Each row of a before or after table is a point. The points were changed in one or more steps. Then noise was added and the rows were shuffled. The steps act on columns, c1 being the first. Name the steps. A step turns or swaps two columns, mirrors them in a line or flattens them onto one, adds a multiple of one to another, or multiplies or shifts one. Angles are multiples of 10 degrees, from the lower column toward the higher: turns from -170 to 170, lines from 10 to 170 but not 90. Use the fewest steps. Two steps may share a column if one is a turn and the other turns, adds or multiplies; they go together, in the order done. Otherwise the lowest column goes first.
In the rows, zero is written as 128.

Before:
[[116 101]
 [124 100]
 [121  96]
 [193  55]
 [146 108]
 [100 113]
 [144 118]
 [203  29]
 [143 108]
 [178  75]
 [104 126]
 [119 117]]
After:
[[102 131]
 [114 158]
 [102 134]
 [109 124]
 [126 143]
 [139 156]
 [ 56 137]
 [121 157]
 [113 153]
 [145 146]
 [ 32 142]
 [  6 157]]
Steps: turn c1 and c2 by -140 degrees

Before:
[[128  76 179 150 122 128]
 [116  81 103 149 144 154]
 [115  90  87 112 120 135]
 [181 128 171 103 103 120]
 [ 31  89 102 149  80 125]
 [123 215 134 163  84 150]
 [104 127 116 139 102 249]
 [ 66 245  99  96 136 119]]
After, 8 rows:
[[162 126 117 141 121 249]
 [136  76 179 150 129 126]
 [139  89  86 112 121 135]
 [170 212 134 163 147 150]
 [216  90 103 147  65 122]
 [122 130 171 103 186 120]
 [152 245  99  93  68 120]
 [119  81 103 149 109 155]]
Steps: turn c1 and c5 by 120 degrees

Before:
[[121 118 140 113 175 188 124 128 125 137 116]
 [135 123 138 131 111 120 142 142 134 133 138]
 [140 128 134 132 131 129 133 118 120 134 122]
 [137 138 134 110 123 135 123 135 116 139 113]
 [137 121 114 115 114 142 101 129 128 135 125]
 [139 151 137 114 111 142 128 137 139  83 114]
 [133 119 129 122 119 117 125 141 120 105 108]
 [108 149 116 128 112 160 135 126 133 131 114]
 [141 126 110 130 141 146 140 127 127 137 109]
 [135 123 132 113 112 124 131 116 129 110 114]
 [135 135 141 125 124 125  95 135 134 124 114]
 [131 141 139 116 117 118 138 140 155 129 110]
 [119 126 114 120 151 119 141 135 131 136 158]]
After (13 x 11):
[[133 123 127 126 118 107 120 141 120 104 108]
 [136 139 119 136 112 143 130 135 116 138 113]
 [134 115 123 112 116 112 135 142 134 132 138]
 [140 125 122 124 132 130 131 118 119 134 121]
 [119 117 135 152 141 109 137 135 132 136 159]
 [120 124 103 163 154 248 120 127 126 137 116]
 [135 123 124 128 106 119 127 117 128 110 113]
 [135 155 116 124 123 122 106 135 134 125 115]
 [132 132 117 126 112 108 144 139 155 129 110]
 [109 140 143 122 116 191 147 125 134 130 115]
 [139 145 118 124 106 157 141 137 139  84 113]
 [137 141 141 134 109 156 103 129 128 135 125]
 [141 119 144 140 139 163 136 127 127 138 109]]
Steps: turn c2 and c7 by 40 degrees; turn c4 and c5 by 40 degrees; turn c3 and c4 by -160 degrees; multiply c6 by 2

Before, 8 rows:
[[ 63 140 169 113 151 134 167  28  83 144  90 110 137  70 227 158 105 101]
 [ 77  90  63  56 181 107 212  55 152 129 133  95 102 130 183 123  73  86]
 [139 148 177 161  90 157 118 146 188  84 218 116 198 119 101  87 162 187]
 [ 89  82 148  88 216 144 168  48 133 159 150  85 142  63 227 168 139 118]
 [184 158 158 126  75 116  82  96 167 108 177 130 126 145 113 166 175  97]
 [184 127 147 100 107 183 122 155 116 106 182 135 179 154 124  94 219 143]
 [175 147 110 131  58 107  85 136 122 149 163  87  99  55  75 146 113 121]
 [ 72  46 103  91 149  80 160  86 156  79 149 127  53 105 185  89 115  84]]
After:
[[183 155 117 129  78 114  83  97 164 109 186 131 126 144 116 165 192  98]
 [139 146 115 156  95 162 116 155 187  80 230 117 202 116  98  88 170 187]
 [ 77  90 188  58 178 106 210  54 151 127 116  93 104 132 184 119  51  88]
 [ 76  43 163  87 148  80 163  87 159  80 138 130  57 104 187  85 113  87]
 [182 128 127 104 104 178 119 160 119 106 184 140 177 156 120  98 245 142]
 [ 64 138  79 114 150 129 169  27  80 142 107 111 138  66 229 156  99 104]
 [ 92  80 114  89 215 146 167  46 132 159 158  82 143  66 226 164 141 120]
 [179 151 157 128  54 109  82 132 125 148 158  85  98  52  76 145 108 123]]
Steps: mirror c3 and c11 in the line at 80 degrees; multiply c17 by 1.3
